Each row is a point. The last column is the point's height on a tilted bowl or saddle (a function of degree 2), plus a little noise. Along how many of its main directions does it bend up, bend down or stay straight?

Points (10 x 3)
[[ 14 -36   5]
 [-16  37   4]
 [-36 -68  77]
 [-14 -49  29]
 [-12  16  -5]
 [ -3 -40  13]
 [ 13  -2  -8]
 [-24 -59  52]
 [ 15  13  -5]
 [ 10  69  41]]
Directions: 2 up, 0 down, 0 straight

Points (16 x 4)
[[-29   2 -23 -16]
 [ -7  17   9  -4]
 [ 35  -1  17 -13]
 [ 31 -23  41 -16]
 [-34  11  55 -33]
 [ 19  24  76 -25]
 [-17   6  25  -3]
 [-53  29  -9 -48]
 [ 23 -20 -12 -17]
 [ 13  32  44 -13]
 [ -1 -57 -71 -76]
 [  0 -38 -57 -47]
 [ -1  42  34 -20]
 [-31  -6 -55 -38]
 [-32 -46  59 -53]
 [-29  28  25 -23]]
Directions: 0 up, 3 down, 0 straight

Points (48 x 7)
[[  64   83  -20   17  -50   -9  -25]
 [ -10  -13  -41   59    6  -11  -20]
 [   5   13  -28    0    7   36  -10]
 [  55   -5   61   -7    6   36   -6]
 [  -5  -14  -55  -53  -46  -44  -69]
 [ -26  -30  -85   41  -15   18  -19]
 [ -10   39   23  -17  -31   13    2]
 [   9   31  -26   68    1   36  -38]
 [ -29   33   13   32  -79   49  -42]
 [  10    4  -18   16   15   43  -21]
 [ -49   32   44   51   18   23  -67]
 [ -39   -3   34  -50   20  -61  -25]
 [   8   20  -12    0    3   60  -16]
 [   7   22    2  -11    1    6   -6]
 [  31  -39  -12  -35  -13  -47  -12]
 [  64  -30  -64    8  -24    3    9]
 [  -8  -28    6   21   35   59  -59]
 [  40    7  -60  -20   -2   -6  -20]
 [ -10  -23  -18   24  -69   49  -53]
 [  28   -8   17  -48   -1  -33  -17]
 [   5   22  -27    4  -45  -25  -24]
 [  -4   32  -40   -5   37   44  -25]
 [  24  -40  -40   19  -61  -67  -36]
 [ -14   10    0  -17    4   28   -6]
 [  40  -69   10  -68  -26   10  -36]
 [  14  -38  -19  -19   16   59  -43]
 [  -8  -65   12  -39    2   -1  -17]
 [  64   -2  -29    1   -2  -21    6]
 [ -29   18   -9  -28   -7   31    4]
 [ -48   12   10    9   20   18  -15]
 [  38  -24   28  -13    0  -29   11]
 [  -2  -10  -61  -46  -83   55  -66]
 [ -44   19  -32  -35   50  -86  -67]
 [  27   37   51    1   43   22  -42]
 [  31  -17   -2   14   -5  -12    6]
 [  15   29   40  -44   25  -22  -25]
 [ -17  -32    5  -17  -19  -28  -13]
 [   1  -45   -3  -24  -24   45  -34]
 [ -35   27  -46  -28   10   -6   -3]
 [ -19  -16  -15   52  -12   -5  -28]
 [   2    6  -79   39   34   21  -22]
 [   7  -34   -6   16   45  -51   -5]
 [  49   26   -3  -21  -23    2   -6]
 [  -2   53  -61   27   13 -102 -100]
 [  60  -90   -9  -37    4    2   10]
 [ -26  -16   39  -41    2  -33  -11]
 [  10   46   -5    8   51  -18  -47]
 [  24  -52   17  -21  -31  -21   -1]]
Directions: 1 up, 3 down, 2 straight
